Each row is a point. Each copy is the shape, with its points in the same order, turned, moved and blurred by noise. Some copies are also mirrored. Which?

Shape, 6 rows:
[[ 6.9 -3.9]
 [-2.4 -4.0]
 [ 2.3 -3.3]
 [ 3.4 -4.0]
 [ 2.2  3.5]
 [-0.5  5.5]]
Copy 1, 6 rows:
[[ 5.7 -2.5]
 [-3.6 -4.4]
 [ 1.0 -2.6]
 [ 2.2 -3.1]
 [-0.9  3.8]
 [-3.5  5.3]]
Copy 1 is: only turned
Copy 2:
[[ 8.3 -2.2]
 [ 2.0  4.8]
 [ 4.7  0.6]
 [ 5.7  0.2]
 [-0.3 -3.8]
 [-3.5 -3.7]]
Copy 2 is: mirrored
Copy 3 (6 x 2):
[[ 7.7 -1.7]
 [-1.0 -5.2]
 [ 3.3 -3.0]
 [ 4.5 -3.1]
 [ 0.6  3.3]
 [-2.7  3.9]]
Copy 3 is: only turned
Copy 4:
[[ 0.3  7.5]
 [ 3.7 -1.1]
 [ 1.2  3.2]
 [ 1.5  4.4]
 [-5.2  0.6]
 [-6.1 -2.5]]
Copy 4 is: only turned

Shape, 9 rows:
[[ 1.3 -2.0  4.1]
 [-9.7 -3.0  0.9]
 [-1.4  3.1 -0.3]
 [ 5.8  1.6 -1.4]
 [-2.6  0.5  0.6]
 [-3.9 -7.1  0.2]
 [-1.7  5.3  2.5]
 [-5.3  2.6 -6.5]
 [ 1.7  2.0 -1.9]]
Copy 1:
[[ -2.9   0.4  -1.4]
 [  1.3 -10.2  -3.0]
 [  3.6   0.2  -3.8]
 [  2.6   5.7   1.0]
 [  2.4  -2.3  -2.5]
 [ -1.0  -6.7   2.8]
 [  2.6   0.8  -7.2]
 [  9.4  -4.3  -1.5]
 [  4.1   2.4  -0.6]]
Copy 1 is: only turned
Copy 2:
[[ 1.2 -3.0  4.4]
 [10.3 -0.4 -2.4]
 [-0.2 -0.3 -2.2]
 [-5.3  1.4  2.9]
 [ 2.2 -0.7 -0.9]
 [ 7.7  1.9  4.1]
 [-1.2 -3.9 -3.3]
 [ 2.5  5.2 -6.0]
 [-2.1  1.4  0.0]]
Copy 2 is: only turned
Copy 3 (9 x 3):
[[-2.1 -3.7  0.6]
 [ 8.6 -3.3 -2.5]
 [ 0.0  2.2 -3.4]
 [-5.1  3.9  1.4]
 [ 1.7 -0.1 -2.1]
 [ 5.7 -3.1  3.5]
 [-1.4  0.5 -6.1]
 [ 6.0  6.3 -2.8]
 [-1.7  3.5 -0.6]]
Copy 3 is: only turned

Shape:
[[-4.3  0.6 -1.4 -6.0]
 [ 4.3  1.4 -0.6  2.8]
 [-2.0 -3.1 -2.3  3.7]
 [-1.9  1.7  0.2  5.0]
 [-1.3 -0.7 -1.8  2.3]
 [-4.1  1.7 10.4 -0.5]
 [ 7.6 -3.4  0.5  5.2]]
Copy 1, 7 rows:
[[ 0.1 -7.6  4.7 -4.3]
 [-4.4  1.5 -1.6  0.4]
 [ 2.6 -2.9 -2.0  2.2]
 [-1.1 -2.2  2.6  4.5]
 [-0.3 -2.8  0.0  1.7]
 [ 4.1  2.9 10.6 -0.9]
 [-1.8  5.4 -5.8  0.6]]
Copy 1 is: only turned
Copy 2 (7 x 4):
[[ 5.7  4.4  3.8 -1.6]
 [-3.0 -4.5  0.2  0.8]
 [-3.7  0.2  5.3 -3.2]
 [-4.0 -0.8  5.3  2.1]
 [-1.7 -0.5  4.3 -1.3]
 [-2.0  8.8  0.6  6.4]
 [-7.5 -4.7 -2.7 -2.4]]
Copy 2 is: mirrored
Copy 3:
[[-6.0 -1.3  3.0  0.6]
 [ 2.7 -3.2 -5.9 -0.3]
 [ 3.7 -2.3 -0.5  5.0]
 [ 2.5  1.4 -3.9  3.5]
 [ 1.5 -1.5 -2.1  4.1]
 [ 1.0  7.6  1.7 -4.1]
 [ 7.9 -5.6 -5.3 -1.4]]
Copy 3 is: only turned
Copy 4 (7 x 4):
[[  5.7   4.4  -0.1   1.2]
 [ -3.7  -0.8   4.4  -1.9]
 [ -0.4  -2.0  -3.1  -2.7]
 [ -1.1  -4.7   0.6   0.2]
 [ -1.1  -2.4  -0.6  -1.7]
 [  1.3  -3.1   1.8  11.9]
 [-10.0  -0.4   1.1  -2.1]]
Copy 4 is: only turned

Shape:
[[-3.8 -3.9  3.9  0.9  1.4 -1.3]
 [ 5.0  2.9  1.0 -6.9  1.8  4.5]
 [-5.2  1.2  5.1 -0.7  3.1 -3.2]
 [ 3.9  0.1  1.5 -5.4 -0.2  0.6]
 [ 1.4 -5.2  1.1  2.9 -0.3  5.3]
 [-6.5  4.3  0.2 -6.8  2.3  2.8]
 [ 3.0 -2.4 -0.2  3.8  0.1  7.0]
 [-6.7 -2.9 -2.3 -4.3  3.8  0.0]
 [ 5.9  2.0  3.3  5.5 -4.5  3.7]
 [ 3.9  3.0 -6.9  4.7  0.8 -0.1]
 [ 1.9 -2.1  0.9  4.3  5.2  1.4]]
Copy 1:
[[ -2.6   3.0  -6.1  -0.2  -3.9   1.5]
 [  2.1   4.3   7.8  -1.6   0.5   1.9]
 [ -3.4   2.3  -5.5  -7.1  -2.0   3.1]
 [ -1.3   4.8   3.5  -0.5   2.7   1.4]
 [  4.3   3.6  -1.3   2.8  -4.9  -3.7]
 [ -3.6  -1.5   4.1  -6.1  -5.4   5.2]
 [  5.0   1.9   1.0   0.6  -3.0  -3.6]
 [ -1.8  -2.0  -1.5  -1.0  -3.9   8.0]
 [  0.7   3.3  -0.1  -0.5  -0.3 -10.8]
 [  3.8  -6.7  -1.0   0.7   3.2  -3.6]
 [  5.2   0.8  -5.2  -1.1  -1.2  -1.0]]
Copy 1 is: only turned
Copy 2, 11 rows:
[[-0.5 -0.9 -3.7  5.3  0.7 -3.7]
 [-5.5  4.1 -2.8 -5.1 -7.4 -1.9]
 [ 1.7 -1.3 -3.2  2.4  0.5 -7.8]
 [-6.6  2.3 -2.2 -2.0 -3.0 -2.1]
 [-2.1  2.2 -3.4  4.7 -5.4  4.0]
 [ 3.2  4.5 -4.7 -5.2  0.6 -4.2]
 [-1.6  1.8 -2.4  3.6 -6.5  5.8]
 [ 0.3  0.3 -8.7 -0.6  3.6 -2.0]
 [-2.1  1.1  6.2  3.3 -7.5  3.4]
 [-1.2 -6.7  0.3 -3.3 -4.3  5.3]
 [-1.0 -4.3 -4.5  3.6 -5.4  0.6]]
Copy 2 is: mirrored

Shape (14 x 8):
[[ 0.1  2.1 -3.9 -2.2  3.4  0.7 -4.2 -1.6]
 [-2.5  2.9  2.8  0.4  1.3 -5.7  0.3 -6.2]
 [ 0.4  5.0 -3.3  2.6  4.5  0.4 -6.2 -6.0]
 [-3.2  9.7 -3.4 -1.4 -1.9  1.7  0.1 -0.8]
 [-5.8  2.7  8.6 -1.1  1.4  4.7  2.4 -2.2]
 [-0.7  2.2  6.3 -0.4  5.4  5.9  0.8 -2.9]
 [-2.8 -1.1 -0.2 -4.2 -1.4  4.6 -0.5  5.7]
 [-2.3 -0.9 -1.5  4.2 -0.5  4.1 -4.3 -0.2]
 [-0.5  0.6  3.8  1.9 -1.0 -2.0 -1.1  1.3]
 [ 1.1  9.2  2.2  4.5 -6.0  5.3 -1.5  2.6]
 [-5.8  0.0  1.3 -1.4  0.7  3.3 -2.4  3.8]
 [-2.6 -5.9  2.7  1.7  0.9 -1.0  2.0 -5.0]
 [ 0.3 -2.4  7.2 -4.9 -4.8  3.1 -2.7  1.9]
 [ 4.5 -1.8  2.8 -0.6  3.7  4.7 -1.2 -5.5]]
Copy 1:
[[ 2.2  2.8 -0.3  3.9  1.8 -3.1  1.4  1.2]
 [-1.9 -0.7 -8.9  2.0 -3.1 -0.4 -3.4  1.3]
 [ 0.6  7.7 -3.9  7.3  1.1 -2.5 -0.3  1.1]
 [ 0.3  0.8 -0.5  7.8  0.7  4.4 -2.2 -5.0]
 [-2.9 -0.1 -2.0  3.7 -8.5  7.9  1.8  3.4]
 [ 2.9  4.1 -1.1  2.9 -7.2  4.9  2.1  4.2]
 [-0.9 -3.6  6.9  0.1  0.4  5.0  3.2  1.2]
 [-3.5  4.7  2.0  2.9  2.0  2.4  0.7  4.6]
 [-1.3 -1.1 -4.4 -0.7  1.8  4.3  0.7  3.2]
 [ 1.2  2.9 -0.5  6.1  4.9 11.8 -1.2  0.7]
 [-4.6 -1.2  2.9  0.9 -0.5  4.2  4.7  1.0]
 [-4.5  0.4 -2.1 -2.4 -4.8 -0.7 -3.7  6.9]
 [ 0.8 -7.1  1.6  1.5  0.2  5.8  1.4  8.8]
 [ 4.4  4.2 -1.2  1.8 -3.6 -0.2  0.1  7.2]]
Copy 1 is: mirrored
Copy 2 (14 x 8):
[[-0.4  1.8 -0.7 -0.7  9.1  0.5  2.8  1.3]
 [ 4.2 -4.3 -4.4 -6.3  3.1  2.1  2.3 -1.0]
 [ 5.0  3.2 -2.1 -4.4 10.3  0.6  5.3  1.9]
 [-2.0  5.8 -7.4 -3.1  3.8 -2.4  2.8 -0.3]
 [ 0.2  0.8 -8.4 -1.2 -2.0  8.5  1.3  4.5]
 [ 1.1  1.9 -2.7 -1.6  0.5  8.3  4.8  7.2]
 [-5.5  1.9 -1.6  6.1  1.9  3.1 -0.9 -0.4]
 [ 3.7  4.5 -2.1  3.4  6.2  5.1  1.4 -2.5]
 [ 3.5 -2.8 -2.9  1.9  0.9  2.6  3.0 -1.3]
 [ 3.7  8.3 -8.2  3.8 -1.8 -1.7  5.3 -0.1]
 [-3.0  1.0 -5.0  4.2  4.5  6.2  1.9 -0.7]
 [ 4.2 -2.5  1.0 -3.6  1.7  7.7 -1.7 -1.9]
 [ 0.9 -1.7 -2.5  6.6 -1.1  3.1 -3.2  3.9]
 [ 4.3  2.2  3.5 -2.3  3.0  4.6  1.9  6.6]]
Copy 2 is: mirrored
Copy 3, 14 rows:
[[ 4.8  6.1 -0.6 -1.3  3.5  3.2 -1.4 -1.5]
 [ 0.0  3.6  3.0 -8.5 -1.8  2.2 -1.2  3.8]
 [ 5.9  9.7 -2.3 -3.7  2.0  0.7 -3.4  2.8]
 [ 5.1  0.7 -1.7 -7.0  7.8 -2.6 -0.2  0.1]
 [ 1.2 -2.7 -5.9 -6.8 -2.0  3.0  6.5  3.8]
 [ 2.5  3.0 -7.9 -5.5 -3.5  3.4  4.6  0.4]
 [ 0.8 -2.4 -2.7  2.5  4.6  2.6  4.4 -2.9]
 [ 2.1  4.1 -3.2  3.2  1.9 -1.4  1.0  3.3]
 [-3.5  1.1 -1.4 -2.5  0.0  1.0 -0.9  1.3]
 [-2.7  1.6 -8.4 -4.5  7.3 -6.2  0.4  1.7]
 [ 2.4 -2.5 -3.3  1.6  2.7  3.1  1.7  1.5]
 [-0.8  3.6  3.2 -1.3 -5.4  1.6  4.9  2.7]
 [-6.3  0.4 -3.2 -0.7  4.4  6.1  6.5  0.7]
 [ 0.5  9.8 -4.1 -2.7 -2.0  3.5  5.4 -1.0]]
Copy 3 is: only turned
Copy 4:
[[-1.5  1.9  6.8  4.6 -1.1 -1.2  2.9 -3.8]
 [ 1.6  4.3  4.2 -3.5 -1.1 -5.3  6.0  1.1]
 [-3.5  6.6  8.4  2.1  1.8 -0.6  6.8 -5.3]
 [ 6.3  5.0  4.6  1.2 -2.9  0.1  1.5 -9.0]
 [ 2.3  0.0  3.8 -5.7 -7.9  5.1  4.2  1.9]
 [-0.5 -2.3  6.6 -3.0 -4.7  5.1  4.5 -0.3]
 [ 2.1 -1.7  1.1  5.4 -5.6  3.0 -3.1 -2.0]
 [-2.4  5.5  3.1  4.2  0.1  5.7  0.7 -0.9]
 [-2.2  2.2 -0.7 -1.7 -2.9  0.1  0.8 -0.8]
 [ 2.8  4.2 -2.4 -2.4 -0.5  7.3  2.1 -9.1]
 [-0.2  3.1  2.8  4.1 -7.3  2.4 -1.4 -0.6]
 [-1.1  1.6  3.6 -0.1  1.2 -0.1  2.1  8.5]
 [-0.1 -3.1 -5.0  3.4 -5.9  3.9  2.9  0.9]
 [-2.6 -3.3  5.6  0.6  2.0  3.4  5.8  0.5]]
Copy 4 is: mirrored
